Each row is a point. The points of each table are mixes of a few directions, plus a little noise. Count the directions of each table, and those that both share. Where both have some left over, give the other angles between the two spaces (their principal angles), to ten degrees, smallest first.

First:
[[ 0.2  7.2 11.3]
 [ 0.1  1.3  2.0]
 [-0.1 -2.1 -2.9]
 [-0.1 -1.5 -2.4]
 [ 0.0 -2.7 -4.1]
 [ 0.0 -5.3 -8.2]
 [ 0.1  3.0  4.7]]
Second, 4 rows:
[[-2.3  7.1 -1.4]
 [ 2.6 -0.8  0.0]
 [-5.1  2.5 -0.4]
 [ 4.0 -9.1  1.7]]
Directions: first 1, second 2, shared 0; angles 70

First (10 x 8):
[[ -3.5  -0.7  -2.9  10.8  -1.9  -3.8   0.2   6.9]
 [ -6.7   5.3   3.2  -5.3  -1.7   6.2   8.6  -1.6]
 [  1.5   0.7  -1.1  -3.7  -3.0  -7.7  -3.1  -5.6]
 [  6.2  -3.0  -2.9  -0.7  -1.5 -11.8  -9.2  -5.3]
 [ -3.0   1.2   0.4   1.8  -0.2   2.8   3.4   2.6]
 [ -2.3  -0.2   1.2   4.0   2.5   8.1   4.1   6.0]
 [  3.8  -2.9  -2.0   2.8   0.6  -4.5  -5.3   0.1]
 [  0.9  -0.2   0.4  -1.3  -0.1  -0.3  -0.7  -1.2]
 [  2.0  -0.2   0.7  -3.7   0.3  -0.1  -1.2  -3.0]
 [  0.4  -0.2   3.3  -4.2   4.1  11.0   3.5   0.9]]
Second, 9 rows:
[[  6.1  -3.6   6.5   2.0   4.4   1.4   2.7   0.7]
 [  8.1   5.3   9.8   0.9  -2.0   2.4  -3.4   5.4]
 [  4.7  -5.1   1.6   0.8   6.3   4.9   0.0   0.8]
 [ -7.6  -3.0 -13.2  -2.9   1.4   3.3  -2.9  -2.2]
 [ -5.5   0.8  -2.7   0.1  -3.1  -6.2   3.6  -3.4]
 [  4.3   0.1   5.5   1.2   1.0   0.1   0.9   1.3]
 [ -4.2  -1.7  -2.5   0.4  -0.7  -4.9   4.3  -3.7]
 [ -6.6   2.6  -5.4  -1.2  -4.4  -4.4   0.5  -2.1]
 [  1.2   4.5   0.1  -1.5  -3.0   2.8  -5.3   3.6]]
Directions: first 3, second 3, shared 1; angles 90, 90

First:
[[  4.6   0.3  -5.5   4.5  -2.4   2.1  -2.2  -1.4   3.1   4.6  -0.7]
 [ -3.3  -2.9   4.2  -2.3  -6.1   3.2   3.9  -0.8  -6.3   4.0  -7.7]
 [ -5.5  -0.1   0.7  -2.9   1.9   1.9   0.5   2.5  -1.3   1.6 -12.3]
 [  2.6   0.9  -1.0   3.5  -0.9  -8.2  -3.3   0.3   0.2  -2.4   6.6]
 [ -9.1  -2.6  -0.9  -8.0   7.8  -4.8  -0.6  -5.2   3.3  -7.9  -3.4]
 [  9.4   2.5   1.0   6.5  -3.2   1.1   1.3   5.6   0.4  -0.4   8.8]
 [ -4.3  -0.4   4.1  -2.8  -1.6  -1.5   0.4  -0.5  -5.4   1.5  -1.4]
 [  3.2  -0.9  -4.3   0.1   4.5   1.9   0.8  -2.2   8.1  -5.8   4.2]
 [  2.4   3.1   1.6   1.4  -0.3   4.2  -0.7   1.7  -2.3   4.7   5.9]]
Second, 8 rows:
[[  1.9  -2.7  -6.2  -2.4  -0.2  -1.3  -5.0   3.2  -4.7  -7.1   1.8]
 [ -0.1   1.2   4.6   3.9  -1.5  -2.6   4.5  -4.7   5.8   4.8   0.4]
 [  4.3  -6.9 -11.7  -3.6  -0.8  -6.7  -6.6   4.7  -6.2 -11.6   4.9]
 [ -3.6   2.8   6.9   0.1   2.4   3.8   6.8  -1.0   3.7  10.1  -3.7]
 [  1.0  -3.1  -5.3  -3.2   1.0  -1.3  -2.5   3.8  -3.9  -4.1   1.1]
 [ -2.1   2.0   4.8   0.7   1.2   2.0   4.6  -1.4   3.1   6.6  -2.1]
 [ -0.1   2.7   1.2   1.4  -1.2   3.2  -3.3  -1.0  -1.0  -2.5  -0.6]
 [ -1.4   4.0   5.8   3.1  -1.0   3.1   1.7  -3.5   3.2   3.8  -1.8]]
Directions: first 6, second 3, shared 1; angles 70, 80

First:
[[ -0.2  -0.1   0.0  -0.3  -0.3   0.0  -0.1  -0.3   0.1   0.2   0.0  -0.1
   -0.2   0.1  -0.1  -0.1   0.2   0.1]
 [  7.3   0.0   5.5  -5.5  -0.7  -4.1   2.8   1.8   2.1  -4.0  -0.4   7.1
   -2.9   3.6  -2.1   0.4   0.8  -1.5]
 [  1.5  -3.7  10.1 -15.9 -12.4  -6.5  -0.1 -10.2   5.2   1.1  -2.0   6.6
  -10.1   8.4  -7.0  -2.7   9.5   0.4]
 [ -5.6   0.2  -4.7   5.1   1.2   3.4  -2.2  -0.9  -1.8   3.0   0.4  -5.8
    2.6  -3.2   2.0  -0.2  -1.1   1.1]
 [  3.0   0.6   0.9   0.0   1.5  -0.8   1.3   2.4   0.0  -1.9   0.1   2.1
    0.3   0.3   0.1   0.7  -1.1  -0.7]
 [ -2.2   0.3  -2.6   3.2   1.4   1.8  -0.8   0.5  -1.1   1.1   0.3  -2.7
    1.8  -1.8   1.3   0.1  -1.2   0.4]
 [ -3.4  -1.1   0.1  -1.9  -3.4   0.2  -1.5  -4.1   0.6   2.5  -0.4  -1.8
   -1.6   0.7  -1.1  -1.1   2.5   0.9]
 [  8.8   3.7  -2.6   8.5  11.8   0.9   4.1  13.3  -2.6  -6.9   1.4   3.5
    6.4  -3.6   4.3   3.4  -8.7  -2.5]
 [ -8.9   0.1  -6.7   6.9   0.9   5.0  -3.5  -2.2  -2.5   4.9   0.7  -8.9
    3.5  -4.5   2.6  -0.4  -1.0   1.8]]
Second:
[[  1.0  -3.0   4.0  -1.3   1.4   0.4   1.7  -3.3  -3.8  -5.6  -1.1  -2.6
    2.7  -1.8  -0.9   7.0   2.3   4.3]
 [-14.3   0.6   2.0  12.3   4.5   0.0  -2.7   5.6   3.9  -0.4 -11.7 -12.8
    5.6  -1.8   3.1   8.9  -5.1  -0.9]
 [  1.5   2.8  -6.1  -0.8  -0.1  -2.4  -3.1   1.4   4.5   6.7   3.8   5.7
    0.2   3.7   0.4 -13.5  -2.1  -8.7]
 [  1.5  -3.3   2.4  -5.3  -1.9  -0.1   0.4  -7.1  -3.1  -2.0   1.8  -0.1
    0.5   0.0  -2.2   1.2   4.6   3.1]
 [  3.6  -0.9   1.6  -2.2   1.1  -0.1   0.6  -4.5  -0.1  -3.4   2.6   2.1
    0.8  -1.7  -2.3  -1.6   0.8  -1.0]
 [ -1.6   2.4  -5.2   4.7   2.7  -1.5  -0.5  13.5  -1.3   5.7  -3.3  -0.1
    2.8   5.3   6.5   0.4  -3.6  -1.2]
 [  2.4   3.4  -3.3  -3.0  -7.6   2.7   1.3   3.2   1.3   5.8   3.5   5.0
  -10.9   0.8   0.2  -3.3   0.4   2.6]
 [  4.6   0.0   2.5   0.0   3.2   0.2   1.1  -4.7   1.6  -6.1   2.8   2.3
    1.4  -4.1  -3.2  -1.4  -1.3  -2.6]
 [  1.5  -1.9   1.8  -4.4  -3.4   1.1   1.1  -4.2  -2.7  -0.8   1.6   0.4
   -2.7  -0.5  -1.5   2.4   3.8   4.4]]
Directions: first 2, second 5, shared 1; angles 50

First (11 x 24):
[[  5.5   0.3   4.2   7.5  -0.8   2.1  -3.7   3.4   0.0   6.6  -1.2  -2.0
    2.1  -2.2   0.6  -8.2  -3.5   1.2  -3.3   3.0  -1.3   6.3  -0.1   2.2]
 [ -3.1   0.6  -1.9  -4.8   0.4  -1.3   2.3  -4.1  -2.2  -8.6   4.4   6.7
   -7.2   2.4  -0.1   6.7   0.9  -2.7   4.3  -1.6   0.9  -2.5  -1.2  -3.1]
 [  4.3  -0.4  -0.6   5.5   0.4   1.1  -2.8   2.5   4.1   5.8  -5.3  -6.4
    8.6  -3.2   1.1  -5.9  -2.3   2.8  -5.1   2.8   0.3   1.3   3.4   0.1]
 [ -5.2   0.5   5.4  -7.2   1.1  -0.2   0.0  -2.8  -7.5  -0.8   8.0   4.2
   -9.4   5.7  -4.3   8.4   5.6  -3.8   7.1  -6.1   1.5  -2.2  -8.8   7.7]
 [  0.4  -0.3   9.2   3.4  -1.3   0.5  -3.9   4.5  -0.2   9.7  -1.5  -4.1
    3.4   0.7  -1.4  -2.7   0.8   3.4  -3.0   1.2  -4.3   5.1  -2.3   6.4]
 [  9.0  -0.2  -6.2   9.4  -0.8   3.1   0.1   3.5   2.2   3.0  -4.3  -2.6
    4.0  -6.7   3.0 -14.7  -6.3  -0.6  -4.0   3.7   2.5   4.2   4.6  -3.8]
 [ -2.1  -0.4  -6.2  -2.4  -2.0  -1.4   6.2  -0.4   1.2  -8.3  -0.5   5.2
   -4.1  -1.3   2.5  -0.2  -1.4  -0.8   1.1   1.1  -2.0  -0.6   3.8  -8.1]
 [ -2.7  -0.6  -1.4  -5.3   0.9   0.9   2.5  -1.1  -5.8   0.3   4.3   0.7
   -5.6   2.1  -3.3   2.0   4.6  -4.3   5.5  -6.4   4.1  -3.7  -5.9   5.8]
 [  0.3   0.7  -4.2   0.4   2.8  -2.4  -3.1  -4.5   8.7  -5.2  -4.8  -3.3
   10.5  -0.4   2.7   7.2  -1.9   3.9  -4.4   4.0   1.1  -5.2   7.5  -7.4]
 [  0.7   1.0   0.9   1.3   1.2  -0.8  -3.1  -2.5   2.8  -2.6  -0.2   0.7
    2.2   0.6   1.1   3.9  -1.8   1.5  -1.5   2.7  -0.2  -0.2   2.1  -3.0]
 [ -6.9  -1.6   0.7  -7.2  -1.9  -1.3   5.5   1.7  -3.0  -0.3   1.1   0.8
   -4.5   2.3  -2.1   3.3   5.3  -0.6   3.3  -4.3  -2.6  -2.2  -2.9   2.8]]
Second, 9 rows:
[[ -1.5  -0.7   1.4   1.0  -4.3   8.3   2.6   0.9   1.0  -6.1  -0.9  -1.2
    2.0  -0.8   3.7   2.9   2.5  -3.5   0.6   4.9   2.8   3.4   2.5   7.4]
 [  0.4   0.2  -0.4  -0.3   1.2  -2.3  -0.7  -0.2  -0.3   1.7   0.2   0.3
   -0.7   0.2  -1.1  -0.8  -0.7   1.1  -0.2  -1.4  -0.7  -1.0  -0.7  -2.1]
 [ -0.7  -0.3   0.6   0.5  -1.9   3.6   1.1   0.4   0.5  -2.6  -0.4  -0.5
    0.8  -0.3   1.6   1.2   1.1  -1.5   0.3   2.1   1.2   1.5   1.0   3.2]
 [ -0.5  -0.2   0.3   0.3  -1.4   2.5   0.8   0.2   0.4  -1.9  -0.2  -0.4
    0.6  -0.3   1.1   0.9   0.8  -1.1   0.1   1.4   0.8   1.0   0.7   2.2]
 [  1.9   1.0  -1.7  -1.3   5.7 -10.7  -3.4  -1.1  -1.4   7.8   1.2   1.6
   -2.7   1.0  -4.7  -3.8  -3.2   4.5  -0.8  -6.4  -3.7  -4.4  -3.2  -9.7]
 [ -3.8  -1.9   3.2   2.7 -11.2  21.1   6.8   2.3   2.6 -15.6  -2.4  -3.0
    5.2  -2.0   9.5   7.6   6.3  -8.9   1.4  12.5   7.1   8.8   6.3  19.1]
 [  1.6   0.8  -1.5  -1.1   4.9  -9.3  -3.0  -1.1  -1.2   6.8   1.0   1.3
   -2.3   0.8  -4.2  -3.3  -2.8   3.9  -0.6  -5.5  -3.1  -3.8  -2.7  -8.3]
 [  1.8   0.9  -1.6  -1.3   5.4 -10.3  -3.4  -1.1  -1.4   7.6   1.1   1.5
   -2.6   0.9  -4.6  -3.7  -3.1   4.3  -0.7  -6.1  -3.5  -4.2  -3.0  -9.3]
 [  0.6   0.2  -0.5  -0.4   1.5  -2.8  -1.0  -0.3  -0.3   2.1   0.4   0.5
   -0.6   0.2  -1.2  -1.0  -0.8   1.2  -0.2  -1.7  -1.0  -1.1  -0.8  -2.5]]
Directions: first 5, second 1, shared 0; angles 90
